Every row gives one point. The points of each table are mixes of a few directions, plus a little noise. How many directions does each table use, and how many do they share? Where both have some left over, give the other angles between the two spaces (their principal angles), to ten degrees, smallest first.

First (5 x 2):
[[  6.6 -15.7]
 [  6.5 -15.1]
 [  2.3  -5.3]
 [  6.7 -15.9]
 [-22.0  52.3]]
Second (6 x 2):
[[ 15.4   3.6]
 [  0.6   0.2]
 [ 29.1   6.5]
 [-51.1 -11.8]
 [ 25.1   5.8]
 [-19.1  -4.3]]
Directions: first 1, second 1, shared 0; angles 80

First:
[[ 13.4 -38.0  13.9  -8.0  17.8   9.6]
 [ 23.4 -39.2  14.2  -8.8 -18.0 -35.5]
 [-24.2  21.6  -1.7 -18.9 -23.2 -14.0]
 [-26.4   7.3 -17.5 -19.7  15.9  19.4]
 [  3.8 -14.0  -0.2  -4.6   5.2  -0.3]
 [  6.9  38.3 -34.8  41.1  11.7  10.6]
 [  3.1  24.2  26.8  19.4 -10.0  10.2]]
Second:
[[ -9.2 -11.6  -0.8  -6.3  -9.5  -6.5]
 [ 12.7  16.0   1.0   8.7  13.0   9.0]
 [ 38.4  48.2   3.5  26.5  39.1  26.8]
 [ 14.7  18.5   1.4  10.1  15.0  10.5]
 [-45.4 -56.9  -4.1 -31.1 -46.0 -31.5]
 [-17.5 -22.1  -1.6 -12.1 -17.8 -12.5]
 [-10.1 -12.9  -1.1  -6.9 -10.5  -7.1]
 [ 20.7  25.9   2.0  14.3  21.0  14.4]
 [ -4.2  -5.3  -0.5  -2.8  -4.2  -3.0]]
Directions: first 4, second 1, shared 0; angles 30

First (11 x 11):
[[  7.1 -16.0  -7.7   2.3   7.7 -11.4  31.1  17.3 -13.1   3.3  18.6]
 [ -9.7  19.5  23.8  -9.6 -14.4 -22.6  22.7 -27.5  35.2  -8.9  26.3]
 [  6.2  16.5   1.9 -17.9 -21.9 -10.8  28.8 -41.2  24.0   1.5 -11.3]
 [ 16.9  10.4 -17.2 -19.6 -19.1  11.4  18.7  13.3 -15.2 -21.3  14.2]
 [ -4.9 -21.7 -11.8  10.6  22.4  15.4 -18.5   4.5 -11.3  -8.3  17.7]
 [ 34.9 -15.5 -22.7 -42.4 -24.1   1.1  26.1   4.0 -21.3 -20.1  17.7]
 [-27.1   7.8  17.7  30.6  19.2   6.3 -45.4 -19.6  20.3  22.4 -38.1]
 [ -0.6   3.9 -20.3  16.9  10.6  19.9   6.6  26.2 -22.0  -4.9   2.4]
 [-10.7   2.6  18.3   9.0   3.1 -12.6 -14.9 -22.9  20.3  24.2 -33.0]
 [ -6.9  19.1  28.1  -2.1 -14.5 -12.6 -28.0  -9.1  19.1  18.9 -40.1]
 [ -5.0 -26.5 -10.2  22.3  31.0  16.0 -27.0  54.7 -35.9  -6.8  25.6]]
Second:
[[-20.8  47.5  12.5  31.5 -23.6  10.8  12.9 -29.1  44.4 -48.1 -28.9]
 [ -4.7 -20.5  13.3  29.3   6.1 -22.3  18.5  -1.3  15.0  -9.2 -24.8]
 [  5.4 -32.7   3.4   6.0  13.7 -18.9   6.6  11.2  -8.7  14.0  -4.2]
 [ -2.8  54.9 -13.9 -28.9 -20.8  39.4 -21.5 -12.3  -0.7 -10.0  23.4]
 [  4.2  -9.4  -2.7  -7.1   4.6  -1.7  -3.0   6.0  -9.6  10.1   6.4]
 [ -4.8  33.4  -4.1  -7.9 -13.6  20.1  -7.9 -10.7   7.4 -13.1   5.7]
 [ 16.2 -30.1 -11.9 -29.3  15.6  -3.1 -13.4  21.5 -35.5  36.9  26.4]
 [  7.6 -43.0   4.0   6.2  17.9 -24.1   7.8  15.0 -12.7  19.2  -4.1]]
Directions: first 6, second 2, shared 1; angles 50

First:
[[ 35.8  14.9 -44.8  17.3  46.7 -44.7 -21.9 -18.9  -0.4  -9.3  44.3  -1.2
   14.6 -13.7 -39.7  11.8  -2.6  25.2 -44.6 -28.4]
 [ 17.2   7.2 -21.5   8.5  22.2 -21.5 -10.6  -9.1  -0.2  -4.7  21.6  -0.7
    7.2  -6.6 -19.3   5.8  -1.3  12.2 -21.5 -13.7]
 [ 12.0   4.9 -15.1   5.8  15.7 -15.1  -7.3  -6.3   0.0  -3.3  15.1  -0.5
    5.0  -4.6 -13.6   4.0  -0.8   8.5 -15.2  -9.6]
 [ 33.0  13.7 -41.5  16.2  42.7 -40.9 -20.3 -17.1  -0.5  -8.8  40.9  -1.2
   13.6 -12.6 -36.7  10.9  -2.4  23.4 -41.1 -26.3]
 [  7.0   2.9  -8.8   3.4   9.1  -8.9  -4.4  -3.7   0.0  -1.9   8.7  -0.1
    3.0  -2.6  -7.7   2.3  -0.5   4.9  -8.8  -5.6]
 [-15.7  -6.6  19.7  -7.7 -20.3  19.5   9.7   8.3   0.1   4.2 -19.5   0.6
   -6.5   6.1  17.5  -5.1   0.8 -11.1  19.5  12.6]
 [  7.7   3.3  -9.6   3.8   9.8  -9.4  -4.6  -3.9  -0.1  -2.1   9.6  -0.2
    3.0  -3.0  -8.5   2.5  -0.7   5.3  -9.5  -6.1]
 [-33.1 -14.0  41.8 -16.3 -43.3  41.6  20.2  17.5   0.4   9.0 -41.5   1.2
  -13.8  12.7  37.2 -11.0   2.3 -23.6  41.7  26.3]
 [-24.6 -10.3  31.1 -12.0 -32.3  30.9  15.1  13.0   0.1   6.4 -30.8   0.9
  -10.1   9.5  27.6  -8.3   1.7 -17.5  30.7  19.6]
 [-39.0 -16.4  48.9 -18.9 -50.6  48.5  23.9  20.4   0.4  10.4 -48.5   1.2
  -16.0  14.8  43.3 -13.0   2.8 -27.6  48.5  30.8]]
Second, 10 rows:
[[  3.3   3.0  39.5 -15.0 -19.6   1.8  -0.9  14.7   0.7  -6.3  26.0   1.7
    1.0  12.6  -4.2   8.4  -9.4  -4.8  17.1 -13.2]
 [-18.3  11.0 -70.2 -66.8  11.1  19.7   0.3 -31.4  32.8  -6.2 -65.6  -2.2
    2.9 -44.8 -21.6 -39.8  47.4 -19.0   4.3  26.3]
 [  6.0  -0.4  20.0   7.9  -7.8  -2.8   1.1  10.4  -9.4   0.5  20.8   0.5
    6.3  13.4   2.0   6.2 -12.1   2.4   4.4 -11.5]
 [ -1.6   9.5  -3.9 -44.2 -12.2  10.8   2.0  -1.1   9.0  -6.6  -3.4  -0.6
   14.4  -5.8 -15.5 -17.0  11.9 -11.8  17.6  -5.6]
 [ -6.6  -4.8  14.8   8.1   2.0  -1.9  -5.2  -0.5  10.3  -3.6  -4.3   2.5
  -25.3  -5.1   5.9  14.5   0.4  -0.1  -3.9  11.3]
 [ -4.5 -15.2   4.2  58.6  21.2 -14.2  -5.6  -3.8  -1.9   6.2  -8.1   1.9
  -35.3  -2.2  22.5  27.1  -9.5  13.7 -27.8  18.9]
 [  1.9   5.8  32.9 -26.9 -20.9   5.2   0.1  11.9   3.8  -7.6  21.6   1.3
    4.9   8.7  -8.3   2.0  -4.2  -7.9  20.7 -13.0]
 [ 16.8  -0.5 -86.6  41.8  31.0  -7.7  12.8 -15.4 -40.0  24.5 -14.9  -8.9
   55.2   5.4   4.2 -33.5  -2.9  18.8 -28.8 -10.7]
 [ -1.2 -16.3  11.5  68.3  20.1 -16.8  -5.3   0.2  -7.5   7.7   1.0   2.2
  -33.2   5.0  25.6  31.4 -16.2  16.7 -28.4  14.4]
 [  3.7   7.5  37.1 -31.9 -25.1   5.9   0.8  15.0   2.0  -8.3  26.8   1.5
    9.9  11.8 -10.3   0.8  -5.7  -9.0  24.6 -17.6]]
Directions: first 1, second 3, shared 0; angles 60
